Each row is a point. Two turns around zero, p and q, are shown by what they do to some points. Write where each new point lands after one turn and then the other. Backwards means that the second turn is done in reverse. Each puzzle has new turns, and all numbers are rounded.
In the rows, zero is written as 128.

Turn p:
[ 92  89 106] -> [ 80 123  96]
[107 130 138] -> [109 135 140]
[148 146  97] -> [157 146 105]
[148 120 149] -> [140 104 141]
[120 106 110] -> [113 122 103]
[152 177 168] -> [168 138 182]
Turn q:
[166 100 157] -> [151 129 178]
[135 141 156] -> [132 157 140]
[120 152 104] -> [131 128  93]
[ 90 118  94] -> [ 97  97 100]
Where do these land?
p, then q: [109 121 113] -> [116 125 106]
p, then q: [117 157 180] -> [115 175 164]
p, then q: [168 137  97] -> [175 109 121]
p, then q: [118  98 123] -> [107 105 122]

Turn p:
[106 118 126 135 141  97] -> [ 96 116 110 124 113 135]
[142 158 172 132 149 169] -> [145 166 123 114 185 131]
[143 157 126 138 143 172] -> [155 173 129 118 144 113]
[102 109 119 133  97 124] -> [126 119 139 144 100 158]
[112 121 102 124 121  80] -> [ 98  97 131 120  90 124]
[147  85 106 158  94 108] -> [112 112 150 185 100 117]
[130 117 124  90 153 133] -> [152 106  98 114 132 119]
[142 160 150 113 126 142] -> [143 135 144 104 160 127]
Turn q:
[163 111 225 122 125 138] -> [207  85 145 114 112 176]
[122 103 106 110 133 117] -> [113 149 129 131  98 121]
[100 131 108 144 117 116] -> [111 130 135 147 136  97]
[153 115 134 150 144 125] -> [151 126  96 129 122 128]
[116 154 110 117 139 114] -> [110 143 135 107 142 110]
[126 142  83 117 103 124] -> [ 96 164 135 144 146 127]
[116 139 130 136 137 162] -> [108  99 119 124 138 137]
Where do these land?
p, then q: [158 136 129 114  95  90] -> [163 106 146 131  88 120]
p, then q: [133 140 155 142 172 133] -> [ 98 141 120  94 133 102]
p, then q: [ 90  93 159 139 154 166] -> [ 78 127  79 131 158 137]
q, then p: [138 105 124 144 140 146] -> [137 133 137 146  99 124]
p, then q: [105 157 131 150 109 147] -> [124 107 145 109 158 152]
q, then p backwards: [144 137  99  89 103 119] -> [112 154 141 171 116 145]
q, then p backwards: [128 128  99 118 123  95] -> [139 148 115 161 139 141]

Turn p:
[ 86 142  83 126  87 162 154 142  98] -> [167  75 115 138  70 125 137 139 109]
[115  97 144 145 154  73 164 142 182] -> [148 197 101 162 160  90 116 135 132]
[184 134 145 107 136 137 140 111 129] -> [117 143 177 102 135 134 111 141 150]
[140 111 157 116 154  99 110 113 150] -> [105 157 123 118 175 123 113 127 131]
[104 119  91 153 105 169 129  98  97] -> [150  59 136 142 111 116 137 103 130]
[105 124  66 172 107 152 128 184 107] -> [140 104  93 169  51 131 149 101 142]
[116 153 146 156 121 143 137 143 101] -> [140 117 136 149 120 157 165 137 125]
[126  92 138  91 148 121 122 119 106] -> [114 110 110 119 155 133  92 150 147]
[151 138 147 119 112  81 100 114 139] -> [101 158 142 124 149 143 104 114  92]
[141 149 137 101 172 104 112 103 146] -> [129 157 125  80 167 139 117 117 131]
[140 149 154 121 111 168 112 140 154] -> [ 97 131 149 105 114 116 168 145 119]
Turn q:
[122 158 160  75 114  81 133 110 110] -> [135 170 115  88  69 141 104 125 126]
[143 127  94 143 124 132 136 124 169] -> [107  92 110 125 145 102 135 109 131]
[122 198 148 110 136 115 107  91 105] -> [145 165  68 115 105 143  97 160 124]
[147  64  93 137 108 162 112 137 110] -> [143  65 183 139 150 136 126 135 133]
[148 110 133 122 112 153  96 186 129] -> [142 106 162 151 111 111 161 155 164]
[129  88 123 169 102 150 120 138 154] -> [102  99 157 150 163 123 130 119 161]
[ 86 143 160  95 154  97 109 119  99] -> [122 184 132 120  94 146 112 161  97]
[142  93 115 178  98 129 113 163 132] -> [117  93 159 180 136 121 128 111 160]
[122 160 166 111 142 133 165 100 112] -> [152 178 103  96 137 149 128 118 122]
[141 101 133 127 158 130 127 117 148] -> [127 132 146 117 152  95 123 128 113]
[141 162 126 125 160 102 152 122  95] -> [163 152  97 135 112 130 122 110  92]
[ 94 131  86 143 126 151 166 128 172] -> [ 81 100 105 118 161 139 167 105 114]
Where do these land?
p, then q backwards: [123 104 133  84 135 111 165 149 161] -> [141 155 161 116 157 123  82 103 136]
q, then p: [136 111 151  88 125 129 108 113  86] -> [ 77 137 149 112 110 148 136 155 123]
q, then p backwards: [105 115  92 146  98 156 131 156 140] -> [123 121 153 153 125 164  99 127  90]
q, then p: [163 145 162 126 161 149 115 149 161] -> [154 195 125 127 121 142 107 122 121]
p, then q: [126 159  91 140 113 145 158 128 140] -> [153 121 129 109 111 128 105  98 164]
p, then q: [132 151 142 151 101  88 122 108  93] -> [167 141 133 147 172 148 116 152 136]
q, then p: [105  97 107 120 150  99 100 135  85] -> [ 95  99 137 169 126 168 150 143 124]
p, then q: [ 99 165 168  99 116 110 158 101 148] -> [194 149 134 145  97 121 151 130 108]
p, then q: [136  75 134 159 165 145 128 150  97] -> [ 71 114 121 140 171  96 142 115 131]
q, then p: [157 157 101 169 117 148  96  92 169] -> [121 147  66 130 127 102 101  78 151]

Turn p:
[172 119 105 115  83 151 114 151 139 113 149 109] -> [119 144 130 145  91 131 122  89 103 123 158 172]
[ 89 162 100 137 140 131 158 122  99 112 130 155] -> [127 134 141 115 133 114 165 190 152 127 135 134]
[141 159 127 132 122 105 152 120 144 123 126 147] -> [147 142 131 144 122 152 118 160 135 126 145 118]
[112 119 130 150  90 110 148  89 105 132 161 135] -> [154 158 128 117 100  93 116 141 156  94 115 123]
[137 141 181  79 110 145 152 150 118  82 156 111] -> [ 76 145 116 150  60 126 129 127 128 166 132 104]
[146 125 116  77 115 137 111  90 161 132 161  85] -> [132 146  59 157 113 107 121 105  85 121 136 135]
[105 100  95 100 106 105 131 103 160 127 119 136] -> [129 150 113 139 138 135 143 133  96  68 117 119]
[111 170 150 142 104 143 145 151 145 110 121  85] -> [134 130 116 159  99 151 168 110 169 154 135 124]
[151  65 102 166 165 153 114 111 139 178  94 160] -> [139  90 129  63 184 151  89 113 114  94 112 160]
[135 122 140 139 181 108 105 134  99 135  68 113] -> [120 126 149 120 198 140 121 117 132 172  95 119]
[108 145 130 120 128 100 159 152 125 139 151 111] -> [129 113 133 174 111 118 134 152 146 127 110 126]
[115 128 165 135 151 133  83 127  86 187  92 154] -> [110  96 145 101 194  98  99 106 162 137 139  93]
[143 108 123 171 168 142  93 164 143  93 135 164] -> [147  91 178  81 121 149 137 121  86 155 134 134]
Turn q:
[106 145 126 113 102  99 105 102 121 145 164 145] -> [118 129 126  84 133 148 134  99  86 127 144 144]
[159 166 168 128 174 136 163 124  78 164 144 139] -> [ 94 111 192 127 165 114 113 159 105  91 126  90]
[136 118 157 102 140 113 129 109 158 117 136 107] -> [152 125 121 140 119 164 119 120 109 126 111  96]
[122 149  98 135 123 164 164 129  81  81 136  91] -> [160 145 183 156 130  88 100 105 151 114 137 162]
[153 147 144 108 141 133 120 112 152 127  83 134] -> [111 111 137 134 108 145 118 128 146 160 123  84]
[114 123  96 113 169 114  90 145 153 170 162 127] -> [140 131 118  78 143 180 162 156 147 105 131 136]
[125 125  93 174  96 114 102 163 159 139 104  83] -> [142 189  99 107  87 107 151 152 153 152 113 146]
[ 99 122 131 124  93 121 109 157 114 113 132 112] -> [157 121 119 114 108 105 135 127 109 141 120 165]
[124 124 104 179 100 172 107 162 148 151 166 158] -> [ 76 148 104 123 120 128 148 144 147 103 107 199]
[ 93 100 166 126 120 155 155  85 111  96  86 142] -> [132  99 113 171 168 105  86  95 122 172 115 123]
[139 130 158 122 154 108 129 113  79  85 121 143] -> [141  88 134 129 133 100  80 122 114 110 154 100]
[164  84 110 108 102 143 127 129 155 170 123 148] -> [ 98 134 108 165 123 168 168 153 122 150 152 138]
[163 127  90 120 174 118 159  94 136 134 148 101] -> [145 168 154 144 148 164 126 126 150  95 159  92]
[ 94 131 151 138 104 102 134 166 147  99  86 161] -> [127  93  86 122 107  77 152 103 132 148 101 116]
Where do these land?
p, then q: [137 150 122 115 142 107  92 149 130 123 118  79] -> [ 95 163 129 118 172 115 113 147 127 120 135 105]
q, then p: [109 120 147 115  75 129 131 113 154 136 123 144] -> [126 137 119 106 160 108 122 146 165  98 126 144]
p, then q: [119  91 120 139 160 145  97 131  89  94 102  95] -> [119 102 152 120 178 128 142 119 121 166 138  77]
q, then p backwards: [130 117 176 118  84 149 180 157 152 141 156 156] -> [ 95  93  96  79 140 109 127 172 148 117 136  83]
q, then p: [133 104 157 103 115 117 129 113 137 163 139 176] -> [105 113 126  99 132  95 150 144 146 119  91 161]
p, then q backwards: [138 153 109 131 177 144 137 119  73 110  79 115] -> [ 87 119 108 146 123 163 115 116 120 197  97 123]
q, then p: [128 149 153 133  81 147 147  95 186 140 136 142] -> [131 147 101  97 167 120 162 134 188 110 133 122]
q, then p: [165 113  88  97 170 117 118 130  96  84 114 111] -> [159 115 125 136  64 128  99  89  89 141 138 139]
p, then q: [125 144 128 123 138 117 110 137  60 116 116 126] -> [125 122 126  88 147 127 149 135 107 124  96  85]
q, then p: [ 87 154 110 125 183 117 102 131 139  89 139 113] -> [111 153  91 130 130 162 112 107  65 136 145 121]
p, then q backwards: [124 123 129 122  99 164 125 152 169 178 131 165] -> [153 125 115 106 156 117 115 125 114  93 161 187]
p, then q backwards: [128 112 138 160  98  92 160 143 170 148 119 158] -> [160 137 132 100 180 141 126 127 145  98 167 107]
q, then p: [108 126 105 133 172 105 135 108 130 144 147  63] -> [117 126 102 147 130 151 111 133 112 200 163 137]
q, then p: [127 142  71 141 122 139 127 120  76 104 137 120] -> [156 122 131 131  97 114 101 148  96 133 156  80]
p, then q: [160 123 166 166 105 131 130 122 159 150 163 157] -> [129 135 115 142  76 172 103 138 102 140 145 161]
